Each row of a before or after table is a point. The points were changed in one or more steps. Then noise was added and the rows were shuffled. The steps act on how far a point lies along the listed directions, d1 being the first. Write out the steps. A step turns or swaps two directions, mirrors them in a line or flattens them onto one, adds a multiple of one to another, or multiplies one. Angles are multiples of 10 degrees, from the lower direction toward the higher: turns from -170 to 170, lines from 10 to 170 but not 90. Use the fewest steps. Two steps may share a direction if one is a turn and the other turns, adds or multiplies; they go together, in the order done. Otherwise the lowest direction goes first.

Directions:
(1): [-12  59]
(2): [59 12]
Before (8 x 2):
[[-37  61]
 [ 37  17]
 [ 21 -18]
 [  7  11]
 [-30  67]
 [ -3 -31]
 [-14  25]
 [-37 -56]]
After (8 x 2):
[[ 17 -36]
 [-11  11]
 [ 59 -51]
 [  6  91]
 [-10 -31]
 [  0  35]
 [-41   4]
 [ -3  93]]
Steps: multiply d1 by 1.3; multiply d2 by -1

Directions:
(1): [ 26 -47  53  39]
(2): [ 51 -44 -47 -23]
(3): [ -4 -13  43 -72]
(4): [-63 -54 -19   2]
Before (9 x 4):
[[  5  16 -21   3]
 [ -8 -15 -22 -10]
 [  9 -11  30  16]
 [ -5  31  -1  -6]
 [-29 -34  49   6]
 [ -7   2  29  13]
 [-19  41 -34   2]
 [-10  31   2 -19]
 [-12  14 -34  11]]
After (9 x 4):
[[-44  49 -18  13]
 [-17  37  96  18]
 [-50  32  14  -8]
 [-40  23  54  25]
 [ -1  23 -31  11]
 [  1  -1 -30   0]
 [ 43  -7 -34 -21]
 [-12 -10  37  22]
 [-47  29  10   2]]
Steps: multiply d2 by 3; multiply d4 by -1

Directions:
(1): [ 29   5 -21 -55 -76 -23]
(2): [-59 -32 -67 -30  20 -15]
(3): [ 53  51 -53  -6  46 -12]
(4): [ 12 -24  19  17  13 -95]
Before (9 x 6):
[[ 17  41 -12  15  16  -4]
 [ 36  27  -6 -25 -11   0]
 [-38 -25 -76 -44   3  85]
 [ 25   1  -1 -22 -19 -49]
 [ 37  44 -20 -10  14   9]
 [  7 -15  50  -5 -47 -31]
 [ 14  12 -33 -19  28  17]
 [ 39   1   2  -3  -1 -44]
 [-62 -35 -13  -9 -24 -10]]
After (9 x 6):
[[-14 -33  16  -2  13 -33]
 [ 20  -4  31   0  -6 -26]
 [-39   8 -39  -3  11  41]
 [  0   5  14  18  -5 -41]
 [  9 -12  31  11  -8 -51]
 [-82 -94   7  -1 -10  12]
 [ 31  23  -2  -6  16 -13]
 [ 45  20  -6   1  15 -22]
 [ 39  45   3  -5  -8  40]]
Steps: flatten d1 and d2 onto the line at 110 degrees; swap d3 and d4

Directions:
(1): [-10 -10 -78 -18 -12 -19  -8 -43 -78]
(2): [ -5 -42 -19 -80  -7 -22 -50  -9  59]
(3): [ 30 -10 -43  49  10 -14 -67  71  -2]
(4): [-30  95   4 -14  30  10 -59 -21   1]
Before (10 x 9):
[[  0   3 -40 -20  -8  -2 -28  -2  21]
 [-36 -16 -14  -9  -6  -3  71 -37 -54]
 [ -2 -33  -7  26 -18   7  57  -3 -42]
 [ -5 -11  85  33 -27  19  95 -37  14]
 [-20  43 -21 -11  22  12  -4 -24 -61]
 [ -8  43   0  11  28 -23 -24 -35  -7]
 [ 20 -76  42  59 -17  12  72  19  30]
 [ 12   0 -32 -23  24 -21 -72  15  23]
 [ 11  12  95 -10  24  21  79 -25  42]
 [-13 -34 -29 -27 -14 -30  36 -16 -46]]
After (10 x 9):
[[ 56 -16 -68  60  30 -20 -48  55 -47]
 [ -6   8  35 -52  25  -5 -18 -20  60]
 [-30  48  -3 -20  23  19  12 -35 -48]
 [-10  41   5   5  31 -20 -20 -39  -7]
 [ -1 -35  -9  27 -22   8  53  -3 -43]
 [ 36 -37 -49  99 -26 -22 -15  41 -58]
 [-21 -25 -51   7  -3 -13  42 -19 -71]
 [ -5   6  -7 -35 -14   7   1 -16  40]
 [ 33 -83 -10  85 -18   2  36  44   6]
 [-14 -29 -15 -37 -16 -24  47 -22 -39]]
Steps: mirror d1 and d3 in the line at 150 degrees

Directions:
(1): [  1  64   4   6 -22 -27 -26  26 -38  -5  34  49]
(2): [  0 -27 -33  45  23  -5   5 -11 -65  25 -39  28]
(3): [  8  13   7 -20 -19  16 -10  -1  24  95 -17  19]
(4): [ 56 -42 -45 -20   4 -14   2  51  19  -2  21  27]
(5): [ 29  11 -19 -15 -47 -67   3 -20 -10   0 -35 -41]
(6): [ 27  28 -56  18  -6  29   1 -67  23  -9  25  13]
Before (12 x 12):
[[ 33  53 -34  19 -42   2  -9  -1  17  17  42  35]
 [  7  41  15 -25 -45 -32 -16  37  -8  10   5  37]
 [ 24 -76 -38   3  33  -3  12  32 -30 -10 -17  38]
 [-31  -5 -21  16   1  22  -4  19 -50  37 -35  45]
 [ 44  22 -48  52  10   3  14 -58 -43   0  17  47]
 [-32  14  43 -19  12  18 -36  54  -8  86 -14  51]
 [-72   2  73 -19  35  58 -10  53  29  68 -22  26]
 [ 22  75 -14  -3 -27 -31 -24  -1 -16 -51  60  21]
 [-29 -15  62  12  17  24 -17  19  -6  76 -63 -21]
 [ 48  28 -38 -24 -32 -24 -17   7  45  -7  30  16]
 [ 17  22 -48  27  -4 -18 -14  -7 -28 -66  34  46]
 [ 25  63  13 -53 -37 -14 -34  18  31   5  47  49]]
After (12 x 12):
[[ 11  58 -17 -10 -41  -7 -13 -10  -3  32   2  43]
 [  4   5 -52  31  49  62  -7  13   2  25  24  89]
 [ 30 -11 -46  54  27  16 -21  10 -32  28 -19  41]
 [-51   8   2  18  -6  24  -5  19 -55  35 -33  37]
 [ 18  33  16 -34 -26 -16 -18  21  21  21  24  -1]
 [ -2  47 -26  20  16  30 -33  -4 -28  52   9  85]
 [-11  51  45  -9 -49  -7 -12  39  23  28  26  -1]
 [-63   9  37  24  21  26   6 -66 -30 -15 -39 -12]
 [ -5  50  29 -28 -42 -18 -15 -13  48  -3  12 -23]
 [ 21  61   7 -52 -37   2 -33  -7  40  21  41  46]
 [-36  11  48 -18 -11  -8  -6  11   4 -10 -14  -8]
 [-21  -2  95 -14   4 -30   9  44 -31  22 -18  -8]]
Steps: flatten d1 and d3 onto the line at 40 degrees; turn d2 and d4 by -150 degrees; turn d2 and d6 by 140 degrees

Directions:
(1): [ 12 -30 -21 -18  14   3  44 -25 -39  30 -70  30  13  -5  15 -95 -23  19]
(2): [-34 -32 -18  86 -61  -9  13  37 -21 -27 -28  22 -55 -37   4  12 -26  12]
(3): [ 14 -15  30 -10  27 -32  31 -41 -11 -91 -15  -9  46 -61  10  33 -38 -10]
(4): [  1 -23 -71  15  35  16 -51 -60  -4  -5  22 -65 -45  -2  22 -10 -48  -8]
Before (8 x 18):
[[ 22  -8  -8 -20  12  30  20  -4  -3  52 -35  10  -1  10   7 -63  15  16]
 [-18   5 -48  54   4  10 -56  -7   9 -40  43 -52 -56 -14   6  56 -48 -22]
 [ 39  20  43 -74  11   3  53   6  -2  49   5  38  41  42 -13 -48  34  11]
 [ 13  16   2 -40  38  22 -17 -31   3  31  28 -23   1  29   2 -26  11 -19]
 [ 16 -27 -25   2  20 -29   3 -47 -26 -27  -9  -1  20 -48  17 -15 -47  -4]
 [ 38  48  -1 -68  16  18 -18  13  31  60  33  -7  50  62 -22 -39  34 -11]
 [ 12 -40 -29  11  34   9   2 -33 -15  -8 -12 -23   9   3  29 -31 -55  -2]
 [ 14   9   2 -29  14  12  45 -12   4  28 -16  24  28  26 -21 -40   9  -6]]
After (8 x 18):
[[ 31  23  38 -40  27 -13  -5 -26  27 -50  82 -38  21   1  -7  72   0 -19]
 [ 22  28  49 -27   6  14   3  20  36   2  23  -2  27   1 -13  37  47  -4]
 [ 19  11  44 -44  35  -2  26 -29  -8 -18  -2   3  42  -9   1 -13   3 -17]
 [ 52  31  10 -71  51  -9 -10 -40  24 -34  35 -39  80   2  -8   6 -13 -26]
 [  7  23  20 -11  11  -1  16  -9  29 -28  35  -7  26   8 -27  47  10 -25]
 [ -5 -10  17  32 -44 -36  26  32 -17 -13 -15  52  15 -41  -4  11  -3   5]
 [  0 -14  44  16 -20  -7  45  46  -5  -6 -22  43  39   7   1   1   1   5]
 [ -1 -15 -38   9  -2  15  37   8 -42  45 -70  42 -12   6   9 -95 -33  14]]
Steps: turn d1 and d4 by -130 degrees; turn d2 and d3 by -60 degrees
